Each wall is flat, endless, passes through zero and stands at right angles to its row. A trip goes straight from one point to another. Which walls does it cross, in order?
In the rows, 128 means zero.

Walls:
(1): [106  51]
(2): [125  73]
(3): [174 195]
(4): [ 84 141]
(5): [156  90]
(6): [162 144]
(7): [152 123]
Trips:
[203 102] to [133 102] => 3, 6
[101 106] to [149 111] => 4, 7, 6
[141  93] to [122 113] => 7, 4
[111 159] to [135 137] => 6, 7, 4
[94 92] to [ 52 117] => 5
[132 137] to [151 149] => none

Walls:
(1): [ 76 159 200 126 130 165 146 123]
(2): [170 130 123 101 139 134  83 166]
(3): [118 180 124 138 147 137 136 156]
(4): [137 127 132 150  96 123 123 177]
(5): [119 173 167 141 139 187 122 142]
(6): [140 109 123 105  98 124 135 132]
(7): [ 90  75 180 129  89 136  25  96]
(8): [135 129 189 143 102 116 101  86]
Trips:
[ 66 155 206 112 118 166 109  59] to [157 119 126 110  65 128  79 101] => 6, 2, 5, 1, 4
[103 130 121 116 134 123 113 131] to [132 164 124 172 131 144  88 110] => 5, 8, 4
[223 125 104 173 149 133 132 159] to [128 133 143  83 160 133  81 180] => 5, 7, 1
[ 95  99 123  94 166 128 208 150] to [ 84  84 147 158 115 142  97 122] => 3, 7, 6, 8, 4, 5

Walls:
(1): [ 98 121 119 114 105 112 171 146 130 132 113 136]
(2): [135 138  99 229  66 147  76 133 119 130 102  92]
(3): [156 128 111  79 136 158 150  92 114  76 164 129]
(4): [167 143 163 114 136 147  68  81 129 119 149 134]
(5): [161 101 122  94 103 149 112  40 155 130  83 103]
(6): [117 156 112 139 163  76  96 128 131 163  74 161]
(7): [179 150 111  71 136  89 126 111  74 118 143 119]
(8): [ 87  81  89  87 156 166 152  56 126 101 172 167]
Trips:
[192 154 120 137 111 114 127  58 139  68 161 107] to [146  64  68 210 165 116 144 101 139 119  84 155] => 6, 7, 4, 3
[134  87 132 156  82 132 163 120 101 114 125  98] to [ 80 152  89  50  94  91 126 118 157 132  96 109] => 8, 7, 2, 6

Walls:
(1): [129 103 168 115 169 108 160 148 150 162  91  95 119  95 142 161 111 124
  80 140]
(2): [156 137  98 115  97 157 195 127 146  71 156 105 118  43 111 136 148 128
 131 181]
(3): [119 108 111 136 116 140 168 125 137 175 113 115 149  98  93 155 100 138
  76 160]
(4): [ 89  89 195 150 121 107 118  79  85 133 121 130 135 192 142 145 140 185
 185 155]
(5): [121 139  91  92  69 122  86 103 177 130 140 177 126 173 129 144 135 119
 124 180]
(6): [131 126 131  95 148  80 175 117  37 141  91 101 143 121 182 172 117 122
 140 147]
(7): [118 149 130 151  94 147  90  99 118 112 147 130 145 159 122 160 126  81
 155 155]
Trips:
[153 148 184 152 136 124 182 152  92 138 136 135  92 139 145  52 168  76
 195 124] to [129 159 117  93 157 104  31 101  86 158  72 172 163 164  57 143 133 117
  81 152] => 2, 7, 5, 3
[139 170 151 133 142 154 128 142 109 134 197 116 157 166  75 108 117  85
 112 118] to [159  66 158  89 116 152 163 130 151 114  95 117 109 146 106  93 132 171
 142  35] => 7, 4, 1
[126 114 145  83  77 127 129 150  83 136 112 152 124 168 150 145 127 114
 140 148] to [ 93 145 159 129 116 174 118 131 192 145 130 132 156 147 188 104 163 141
  80 159] => 1, 6, 3
[112 178 103 134 131 159  97 126 145 106 128 142  71 137 172 115 102 151
 140  97] to [123 122 114 109 113 140 111 116  86 136 104 176 148 119 183  74 139 142
 116 161] => 7, 4, 6
